Each row is a point. To make a cloud, some directions were put in groups of two or more. Within a group, all points are equally far from the middle, so they leave a hole (a ring in 2 directions, a hollow ball in 3). The other directions are filled evenly. Then the cloud was stretched, turned, moved and blurred a little. Count the holes, and give their numbers of directions, smallest first.
In the rows, zero is written as 128.

Cloud, 20 rows:
[[155 131 177]
 [104  72  56]
 [144 133  54]
 [112 166 119]
 [133 141 159]
 [199  83  98]
 [ 93 144 140]
 [194 118  98]
 [125 168  60]
 [170 148 147]
 [117 170 108]
 [122 161 130]
 [ 85 100 156]
 [206 101 105]
 [143  91  59]
 [197  80  99]
 [159  86  70]
 [ 67  63 103]
 [172  41 111]
 [ 73 110 144]]
Holes: 1 (2)

Cloud (28 x 4):
[[109 135 117 113]
 [150 156 186  97]
 [166 133 138  54]
 [142 135 144 213]
 [ 60 137  71  92]
 [ 81  51 122 117]
 [ 86 151 200  99]
 [ 82 147 156 133]
 [195 100 146 116]
 [125 226 147 127]
 [201  84  70  82]
 [134  83 138 168]
 [ 98 170  73 105]
 [120  95  95 127]
 [170 127 104  59]
 [124 137 111 100]
 [165  96  73 171]
 [125 147 229  82]
 [ 98  73  98 165]
 [234 171 120 146]
 [ 51 136 100 108]
 [136 165 172 109]
 [ 89 179 136 151]
 [191  78 108 105]
 [138  70  80 179]
 [ 78 122  54 123]
 [149 111 162 102]
 [154 155 175  67]]
Holes: 0

Cloud, 88 rows:
[[123 194 138 150  75  96 141 123]
 [138 104 158  57 146  94 106 178]
 [109 111  99 139  88  67  57  92]
 [122 179  83 103 136 104  29 140]
 [120 168 174 165 154 100  74 220]
 [103 143 100 176  82 159  70 144]
 [ 95  85 193 140 132 116 142  94]
 [155  88 152 106 181  97 168 164]
 [158 136 190 140 125  41 115 131]
 [140 185 167 109 150  94  76  79]
 [127 157  83 172 131 125  87  91]
 [ 53  84 187 142 163 131  87 138]
 [ 26 111 152  88 116  96  84 100]
 [115  69  93 152 146  96 134 215]
 [ 98  59  84 138  93 122 143 172]
 [114 154  90 186 147  74 142 211]
 [100  80 139 129  46 121  77 167]
 [140  86 143 155 199  80 172 158]
 [192 149  67 110 135 111 135 134]
 [ 96 140 160 167 156  68 141 226]
 [141 132 153 168  94  41  83 124]
 [182 152 160 152 145 105  66 199]
 [186 130 154 158  91 101 142 184]
 [ 98 199 114 127  76 115 137 117]
 [ 67 183  71 107 167  58  86 149]
 [130 194 158 154 206  80 119 138]
 [ 88  80  90  82 157 150 147 118]
 [183 167 100 176 165  94 128 178]
 [150 164 171  85  74 139 121 172]
 [125  95 156  66 141 124 150 168]
 [ 81 138  93 194 168  47 105 167]
 [117 100  88 128  89 132  52  91]
 [165  72 105 114 175 113 162 150]
 [120 148 176 162  71 103  36 161]
 [127  98  94  99 165  63  67  98]
 [107 195 118  87 158 121 158 177]
 [ 41 109 154  86 148 151 111 141]
 [130 163 119  84 102  69 119  72]
 [134 182 184 134 148 108  61 198]
 [ 31 153  73 111  98 138  70 172]
 [152 177 140  65 112 156 108 166]
 [130 208  73  86 147  82  98 179]
 [ 74 160  77  86 149 151 148 157]
 [116  60 179 137 109 126 116 192]
 [170 169 113 189 168  79 105 134]
 [ 88 173  75 141  99 127  64  93]
 [100 144 170 138 168 111 130 229]
 [ 38 184 182 143 128 101  64 145]
 [ 92  99 173 128 120  60 113 211]
 [ 75 179  89  81 161  59 131 181]
 [147 149 155 140  63  91  66 203]
 [ 65  74 181 157 166 115  72 156]
 [ 96 181  87  95 191  81 157 148]
 [ 99 104 131  45  80 131 115 150]
 [ 89 176 131  83  73 117  41  96]
 [ 11 161 108 135  94 127 109 122]
 [170 169  57 108  96 101 134 156]
 [178 181 147 143 186  91  97 188]
 [113  83 121 152  67 123  50 129]
 [ 95 146  77 170 102 164  99 144]
 [ 44 136  87  75 154  87  69 169]
 [142 169 142 152 176 120  76  84]
 [ 88 155 171 175 138 152 149 165]
 [186 128 175 134 168  71 129 107]
 [ 54  97 145 167 121  45  80 166]
 [125 170 159 103 143 166  79 183]
 [136 207 174 165 132  59 120 166]
 [107 174  92 105 126 147  72  80]
 [ 67  92 129 183 136 150 107 202]
 [ 24  94 124 113  79  89  69 132]
 [ 92 101  75 108 185  56  86 147]
 [102 174 159 148 216  67 114 148]
 [178 148 110 131 163 120 117  79]
 [ 66 105  86 128 170 147  70 180]
 [121  83 137 107 160 131  95  66]
 [112  94  69  88  92 113 154 114]
 [111 222  89 107 121  69 133 136]
 [ 76 203 115  79 108 112  41 161]
 [137 206 153  92 161  92  67 175]
 [ 63 108  67 113 155 119  71 191]
 [ 93 101 140  81 148 111  85  62]
 [ 89 197 178 154  94  78  49 150]
 [ 90 190  89 118  73 136 140 171]
 [ 86  63  93 107 150 145  97  92]
 [ 91 154  83 142  69 153  57 140]
 [ 91 159  84 195 151  61 142 162]
 [ 88 144  74 183 178 114 128 114]
 [105 182 170 119 152 135  47 110]]
Holes: 3 (2, 3, 3)

Cloud:
[[178 128 101  53 105 120  89 112  80]
 [194  51 106  75 180 173 134 132  87]
 [111  87 157 191  97 138 175  88  91]
 [ 48 166 152 115 111 155 178 128  46]
 [133 165 153 134 149 160  99 142 129]
 [ 68  94 144 149  92 138  80 140 103]
 [ 87 167 165  81 127 166 105  66 122]
 [ 83  92 135  97  70 188 112 123  55]
 [141 145  57  89 202 165 138 186  99]
 [149 134 120 170 156 204 200 189 104]
 [116 110 169 153 131  95 118 176  89]
 [114  98 130 204  86 164  73 141  52]
 [225 161  92 174 132 215  73 144 134]
 [136 110  63 132 160 180 146 119  99]
 [175  62 122 182 108 182  66 116 111]
 [164 131 137  48  83 149 130  73 146]
 [ 72 211 148 132  95  68 122 113 108]
 [130 138  90 129  29 228 106 152 173]
 [197  96 123 128  75  89  97 143 192]
 [178 101  71 139 176 134 167 134 195]
 [124 208  95  75 163 202 100 176  86]
 [177 177  94 116 176 130 119 161  71]
 [133  91 140 190  76 135 118  67 100]
 [160 109  59 161  81 120 191 144 149]
 [137 142 101  98 202 113 180 119 116]
 [135 150 105 102  87 108 209 164 124]
 [ 85 113 173 180 160 179 132 126 138]
 [101 159 143 161  47  84 123  75 145]
 [171 163 199 173  78 140  90 153 185]
 [127 200 117 144  98 161 131 146 103]
 [ 89 163 108 139 112 114 147 121 186]
 [180 180  69  78 172 129  74 127 183]
 [164  91  68  77 172  74 132 123  91]
 [138 124 208 153 168 179 111 153 120]
 [ 88  78 104 178 125 164  58 168 110]
 [148  79  79 164 104 197 121 119 156]
 [ 74  89 113 159 131  80 102 148 157]
 [ 91  86 116 135  76 119 157 156 126]
 [ 60  69 101 129  80 136 117 100 148]
 [105 179  57  97 197 144 160 172 125]
 [145  97  66 210 131 110 148 216 126]
 [167 165  81 128 177 189 152 202  96]
 [ 38 178 106 132 114 136 155 171 113]
 [188 176 109  85 164 109 122 113 130]
 [177 119 160  84 137 168  99 129 136]
 [ 80 178  42 179  87 154 185 197 198]
 [ 84  83  97 183 144 188  92 123 126]
 [186 145  86 154 125 146 110 193 131]
 [ 66 121  89  74 121 160 165 154  91]
 [ 88 153 123 174  98 130  92 148  40]
 [ 79 171 144 175  60 146 142 133  54]
 [118 105 111  73  95 130  61 108 170]
 [158 199 119 132 102 207 105 130  64]
 [146 194 144 121  92 100 132  87 103]
 [126 125  57 141 201  69 150 126  88]
 [148 124  92 118 124 150  99 232 179]
 [103  87 136 107 189 127 104 121 182]
 [177 165 160 142  88 177 193 106  98]
 [178 166 156 102 140 133 105 193 178]
 [121 113  65 123 124  81 165 166  72]
 [190 180 147  76  59 161 154 153 116]
 [165 114 140 120 123 150 106 168 207]
 [ 75  86  55  76 119 175 102 124  77]
 [ 80 191 143 199 140 120 113 131 126]
 [ 73 166 145  72 179 210 132 163 147]
 [217  91 138 151 105 200  60 150  99]
 [118 107 144 211 171  85 151 192 137]
 [141 104 106 156 112 115 101 204 196]
 [178 135 141  64 150 183 114 179 135]
 [149 139 152 121  45  90 100 148 124]
 [134  93  85  89  81 107 158  99 174]
 [120 173 121  98  96 180  75  94  95]
 [181 217 134 111  78 151 187 152  84]
 [168 160 111 113  53 137  91 107  97]
 [ 28 118 160  81  57 138  74 141 103]
 [164  94 198  83 143  78  56 169 115]
 [134  95 104 184  71  91  80 136 196]
 [100 189 118 143  90 135 101 177 105]
 [ 99  54 178  61 158 151  83 102 132]
 [144 159 132 101 200 105 152 212 103]
 [159 178  61 179 104 158 103 165 118]
 [ 63 161 138 119 155 156  80 170  82]
 [ 74 142 124 148 116 140 167 135 166]
 [148 145 142 168 129 224 103 163 141]
 [ 51 157 152  82 114 176 145  71  87]
 [147 180  64 127  45 149 115 113  59]
 [ 62 177  77 198 113  94 172  60 117]
 [ 44 121 105 173  58 116 172 114 168]
 [122 132 138 154 117 168  76 150 179]
 [132 145  98 153 174 130 132 186  74]
 [143  85 120  87 124  72 104 126 211]
 [108  86 147 210 110 171  11 149 158]
 [ 90 168 205 162  94 183 146  68  99]
 [176  86 165 164 149 141  96 130 115]
 [ 78 133 162 151 105 163 113 119 179]
 [127  83 188  51 124 113  70 164 136]
 [ 72 109  58 203 121 124 137 170 168]
 [ 55  93 118  69 148 142 109 204 139]
 [ 77 182 192 158  28 204  69 131 166]
 [147 144 185  76 161 107  51 203 178]
 [ 80  83 114  85 125 184 125 120 156]
 [107 203  51 210  78 150 179 148  77]
 [ 92  97  64  76 139 206 129  89 166]
 [184 114 147 160 131 214 157 114 106]
 [114 209 128 197 155 152  53 169  89]
 [164 172  37 195 115 126 116 138  81]
 [168  82 123 170 149 102 197 113 116]]
Holes: 0

Cloud, 95 rows:
[[128  70 112  85  90  77 126  81 143]
 [113 165 168 159 120  97 149 128 144]
 [136 149  38 117 129 188 102  82  95]
 [161  98  66 167 193 136 132  56 135]
 [ 69 137 116 201 118  72 145  95  83]
 [ 98  99  98 155 120  56  74  57  89]
 [ 88 158 120 125 113 146 157 113  76]
 [119 218  45 144 170 113 112 102 120]
 [144 153  63 156  86 134  98 145 178]
 [ 99 118  20 172 170 133 108  36 131]
 [ 82 135  87 119 168  98 164  47 138]
 [117 147 175 182  97  74 102  81 172]
 [167 211 127 144  67 170  82  81 186]
 [162 151  55 203  81 127 107 133  95]
 [158 199  99 147 167 159  79 109 124]
 [190 181  71 183 126 172  89 106 102]
 [164 179 134 118  61 125  40 136 140]
 [138  82  77 185 124 125 139 173  82]
 [181  72 127 144  64 148 115  73  81]
 [166 167  95 177 159 197 139  90 107]
 [116 107 135 136 161 126  98  20  98]
 [166 137 109 121 126 187  57  81  37]
 [165  72  79 162 127 183 140  96 170]
 [ 89 162  81 100 107 122 198  83 169]
 [193 140 125 175 107  79 108  98 143]
 [149 156  77 168  74  59  72  60 103]
 [193 112 118 166  74 161 147  42 182]
 [159  88  69 124 109 180  79 100 187]
 [132 161 114  70 133 147 138  69 106]
 [198 200 126 160  98 116 106 135 139]
 [117 122  84  57 128  86 122 119 185]
 [164 128  99 140  75 149 125  15 202]
 [122 189 110 137 123 165  76 127 162]
 [160 116 108 104 160  96 149 137  63]
 [184 149  92 151  90 119 188  65  75]
 [157 146  60 149  88 139 100 177  82]
 [115 222 132 138 109 125 156 142 206]
 [ 81 116 130  96 139  96 117  49  83]
 [147 160 157  72  99 179 149 127 169]
 [147  89 161 113 117  67 136  78 139]
 [124 159 133 161  25 148  99  56 182]
 [112 106  53 132 149 115 133  31 149]
 [136 140  45  75 152 113  88 103 149]
 [109 182  78 153 102 112  60 107 136]
 [118  83 159 172  75 119 111 122 123]
 [197 135 104 208 111 162 102  35 112]
 [142 172 127  99 130 155  36 102 166]
 [123 196 120 139 127 187 142 131 198]
 [127 188 162 141 125 119  45 106 112]
 [ 85 103 124  88 127 179 123 131 120]
 [157 115  52  84  99  92 162 128 141]
 [188 163  66 126 131 201 115 103 130]
 [102 111  78 172  67 100 124 131 128]
 [146  82 172  84 144 106 113  57 114]
 [165 111 125 168  52 103 124 133 162]
 [161 133  33 126 121 108  96  44  97]
 [127 148 111 128 210 136  94  97 138]
 [ 98  71 119 105 106 147 169 126 184]
 [215 126 126 173 102 164  97  41 139]
 [206  68 139 119 133 192 114 106 167]
 [170 164  89 135  84 119  75 126 198]
 [131 143 143 189  65  54 146  72 172]
 [152 118 108 181  94  71 155 107  71]
 [139 161  56  99 168 148  52  91  80]
 [165 107 106  91 184 124 131  95  65]
 [123 142 108 122  45  71 152  91 167]
 [ 94 149 127 159 140 176  75 104 117]
 [168  84 128 118 122 102 174  65 141]
 [ 87 113  66 161 166 170 175  50 159]
 [144  97 138 156  78 125 152   9 152]
 [ 67 122  73  76 136 101 153 134 109]
 [193 174  91 139  90 178 133  59 114]
 [ 88  93  65 162 131  78 189  90 100]
 [176 145  86 156 167  83 198  96 145]
 [107 119 114 140 136 100  85   7 140]
 [195 189  90 174 129  77 156  88 122]
 [211 131 147 141  40 163 114 113 141]
 [170 117 176 168 133 147  62  57 159]
 [121 126 125  88 121 187  48 116 183]
 [153 114 106 103  57 108  97  13 125]
 [ 71 120  94  84 161 104 166 115 113]
 [ 87 107 112 133 139 137 203  92 147]
 [185 163  73 161 154 193 138  72  93]
 [115  94 150  79 145 169  95  63 169]
 [139 198 128  70 131  96 158 137 180]
 [161  96 140 151 117  93  50  47 153]
 [115 156 159  71  49 109 105 134 122]
 [172 113  89  80  79  78 134 119 150]
 [132 189 129 148  59 142  50  88 167]
 [134 130  89  80 127 120  91  48 187]
 [100 147 122 110 130 120 130  10 159]
 [ 85 126  96  95 155 162 181 149 107]
 [105 152 132  79 144 118 140  47 141]
 [129 180 168 117  48 158  79 110 142]
 [151  88  66 190  88 163 109  53  93]]
Holes: 2 (3, 3)

Cloud (97 x 9):
[[186 128 124  32  90  92 159  89 140]
 [190 149 150  81 132 121 120  62 150]
 [115  97 104  36 111  74  88 190 175]
 [115 132 124  27 129  60 169 165 196]
 [159  96 142 161  84  64 148 160 103]
 [124  92 145  53  54  91 150 166 121]
 [145 162 134 160 148 109  83 131 173]
 [121  86 127 127 149  96 115 134 213]
 [100 146 109  85  99 143 199 152 136]
 [137 134 100  69 111 191 159 157 121]
 [157 176 143 145 156 109 165 143 120]
 [122 124  90 131 129  98 223 153 125]
 [127 151 110 133 180 175 130 170  87]
 [193  91 139  81 132 155 133 164  94]
 [167  93 144 148 116 150 168 130 175]
 [ 96 175 159 109 123 104 143 165 133]
 [192 119  98 150 121  87 153 178 148]
 [ 82 143 167  69 105 158 135 101 118]
 [ 90 121 126 110  64 124 154 171 130]
 [196 150  60  70 175  94 145 115 136]
 [122 188  57  91 149 130 120  79 128]
 [ 79 158 112  83 178 122 136 128  87]
 [194 165  78  96 174 118 125  84 160]
 [103 101 131  26 136 159 175 125 159]
 [144 132 151 157 158 181  95 116 145]
 [148 139 171 149 182 100 137 124 109]
 [ 90 165 167  70  87 105 124 129 117]
 [203 111  72 108 160 134 187 138 131]
 [176  82  68  94  98  81 156  97 121]
 [160 173 167 112 108  59 170 120 162]
 [136 144  92   7 156 164 107 145 178]
 [182 200  83  47  98 128 115 113 163]
 [104  91 151  92 166  63 149 139 170]
 [107 122 153 159  84 117 106 135 149]
 [152  71  91  62 128  63 153 100 100]
 [144 132 121  55 126  69 111  71 132]
 [196 135 149  63 127 121  99 156 130]
 [214 131 131 129 149 143 133 156 120]
 [196 147 115 172 156 144 115 121 135]
 [146 125 120  12 140 125  92 154 127]
 [175 121  99 129 184 129 173 185 116]
 [114 104 146  15 125 172 125 151 137]
 [ 88 144 101  61 169 118 178 142 109]
 [115  52 106  56 134  65 152 154 111]
 [132 108 166 147  84  80 119 151  98]
 [111  97  66  51  85 107 170 157 167]
 [173 143 158 101 107 124 132  52 129]
 [120 143 109 164 136 180 151 133 130]
 [167  72 147  96 148  84 133 116 162]
 [111 175  82  34 104  95  94 174 174]
 [149 158 146  74  86 140 152 107  82]
 [135 108 147  80 137  99 218 137  90]
 [178  57 115  68 106 112 140 147 144]
 [ 91 122 163  76  89  95 105 167 102]
 [176  90 163 168 145  93 113 134  81]
 [140 104 113 154 136 127 154 134 208]
 [143  59  90  56 133 114 101 136 153]
 [108 109 106  54 204 148 119 147 131]
 [121  82 135 103 127  52 168 193 153]
 [172 101 101 136 125 129 210 117 148]
 [132 124 112 141 186 141 147 199 110]
 [115 126 148  89 130  99  60  97 142]
 [158 153  59  63  86  79 159 167 125]
 [162 127 110 176 116 140  92 121 130]
 [184  74 160 115 116  91 132 138 159]
 [127  93 161  76 129  76 150 202 169]
 [171 113  90 128  86 127  88 109 126]
 [155 195  75 121 119 131  84 123 143]
 [ 98 140  54 111 185 127 126 157 167]
 [144 119  89  80 187 153 189 137 132]
 [125 157 162 152 145 140  93 156 178]
 [191 110  87  54  87 154 144 139 165]
 [175 103 149 133 156 104 189  75  88]
 [141 122 125  67  94 124 102  91  78]
 [112 176 109 146 107 129 163  79 143]
 [150 164 181  60  85 110 136 123 118]
 [116  62 113  95 184 159 132 171 144]
 [ 70 117  83  48  84 105 151 148 143]
 [100 128  70  73 120 126 197 155 141]
 [200 112 101  82  85 149 137 153 176]
 [145 163 109 152 125  81 140 119 213]
 [161 166  91 139 149 111  88 113 202]
 [ 95 144  94  59 166 167 158  96 152]
 [ 97 180 101 124 128 167 151 125 142]
 [ 97 106  83 160 169 146 131 194 104]
 [151 125  98 148 151 114 161 148 206]
 [155  65 131 102 125  45 151 176 140]
 [171 153  94 130 183 114  72 107 147]
 [ 52 130  98  63 120  80 136 135 126]
 [144 135 142 113 183  69 149 128 168]
 [165 141 101  47  81  40 177 119 155]
 [172 138 127 157 103 121 122 178 145]
 [117 147 135 100  59  91 170 153 104]
 [118 183 119  25  98 129 125 128 125]
 [182 105 102 117 204 129 138 113 147]
 [ 80  80 124  32 130 108 103 151 122]
 [172 108 103  79 104  71 109 198 171]]
Holes: 2 (4, 4)

Cloud:
[[101 124 144  94 175 155 111  84  97]
 [ 82  61  77 136 113 113 117 214 159]
 [154 152 137 138  41 108  52 112  77]
 [130 134 177 138  98 163  53 172 104]
 [186 128 155 112 125   7  39 124 158]
 [131 143 106  59  75 102 194  48 101]
 [149  66 136  81 102 124  92 150  82]
 [140 107 146 141 205 103 106 191 105]
 [128 113 127  87 141 134  90 178 163]
 [ 41  64  84 146 141 137 122 206 125]
 [156 112 188 147  70  88 136 146  77]
 [143 143 180 149 144 102 111 146 158]
 [135 133 138  80 167 113  96 125 103]
 [161 166  83  62  82 157 197  64  56]
 [112 112 127 144  93 120  59 143 149]
 [100  76 120  44 107 131 132 118 156]
 [120 147 121 130 134 209 156 116 115]
 [148 133 106 109  69  41  68 160 195]
 [ 92  99 163 130 121  67  44 148 177]
 [108 116  99 115  91 157 157 161 126]
 [184 172 156  69  98  99 146  79 156]
 [152 151 122 150 107 136 136 174  73]
 [152 122  82  59  85 175 168 154 168]
 [152 147 154 158 102 120 159 102  66]
 [110  76  34  67 114 152 140 121  98]
 [131  95 144 116  87 141  66 181 173]
 [137  72  81 115 130 150  70 123 113]
 [ 64  86 123 184 101 103 105 224 155]
 [ 82 134 166 127 117 103  83 113 113]
 [189 123 142  91 114  48  77  84 150]
 [161  77 120 119 107 135  45 146 134]
 [110 110 162 206 106 104  38 187 151]
 [161 142  92 113  18  75 160 152 136]
 [162 143 126 140 154  67 156 120 143]
 [119 135 104 126 164 121  63 139 125]
 [183 142 134  50  55 127 179  45  98]
 [ 77  65 108  91 133 108 178  99 102]
 [153 145 145 108 188 145 157 116  77]
 [144 150 184 136  92 120 103 120 125]
 [127 106  82  95  54 127 156 125 123]
 [101  64 150 123 100 100  87 194 120]
 [124  69 145  98 139  95  55 163 166]
 [120 103 121 174  89  75  63 181 111]
 [118 155 159  88 107 162 118 121  89]
 [160 126  64 149 106 150 121 105  80]
 [124 112 148 121 181  94  64 175 141]
 [212 165 162  64 116 125 116  79 129]
 [146 100 100  83  71 139  71 173 108]
 [150 136  99  26 167  92 140  78 166]
 [ 99 101  78 137 124 112 130 219  96]
 [175 163 141 142 157 141 184  86  90]
 [147  84 173 120  67  89  95 143 106]
 [ 98  61 118 151  70  79  58 179 164]
 [184 149 110  96 138 105 124  87 134]
 [152  94 131  72 150 129 126 125  94]
 [180 136 129 125  89 117  83 149 164]
 [161 101  56 132 161 143 120 148 129]
 [101 129 121 113 199  92 120 132 122]
 [ 82  54  73 108 108 136 120 195 133]
 [107 116  86  91 108  91 125 182 124]
 [199 116 159 132  19  68  45 134 109]
 [187 135 154  70  80 110 174 139 128]
 [105  61 115 195 101  84  92 184 116]
 [141 114 176 102  90 148 107  89 107]
 [158 105 151 106  34 176  98  85 125]
 [157 135 182 145  85 143  74 178 156]
 [175  99 146  98 135 148 187 122 125]
 [177 185 151 131 144  98 117  55 110]
 [103  54 105 109 187 154 172 133  87]
 [136 140  90  90  99 173 112  96  84]
 [144 138  59  56 164 164 142 117 140]
 [147  79 165 132 145 117 114 197 102]
 [115 189 189  89 122 122 133 132 119]
 [132  77 100 126 103 144  56 140 119]
 [125 114 156 185 103 159 102 218  75]
 [ 94 126  97 125 207  74 184 110 145]
 [126 132  77  40 166  83 131 110 128]
 [118  91  88 157 130 121 116 156 105]
 [142 156 130  86 133 117 169 141 158]
 [ 94 120 135 106  96  81 167 166  96]
 [ 87 115 163 138 162  89  40 160 143]
 [141 122 143 149  87 118  69 124 127]
 [130  93  68  82  84 111  62 183 161]
 [118  95 134 199 118  58  44 177 113]
 [148 121  90 179  97 110  95 179  99]
 [119 100  88  78  79 185 185 145 149]
 [ 64  88 106 126 206 123 175 138 135]
 [111  96  98 172 163 125  66 213  91]
 [155 175 102 110 153 126 149 102 104]
 [ 83 149 160 148 104 106 115 146 128]
 [132  85 111 122 102  83 131 150  66]
 [122  72  79  87  75 135  77 190 124]
 [170 182 107  92 159 136 101 105 113]
 [ 70  88  76 124 108 129 116  96 113]
 [176 139 213 128  96  68  66  97 131]
 [161  98 133  71  90 188 171 128 113]
 [189 105 150 115 110 100  63  75 157]
 [112  96 104  39 101 138 141  93 102]
 [153 111 164 146 114  74  22 141 168]
 [140 145  96  98 161 136  95  92 101]]
Holes: 0
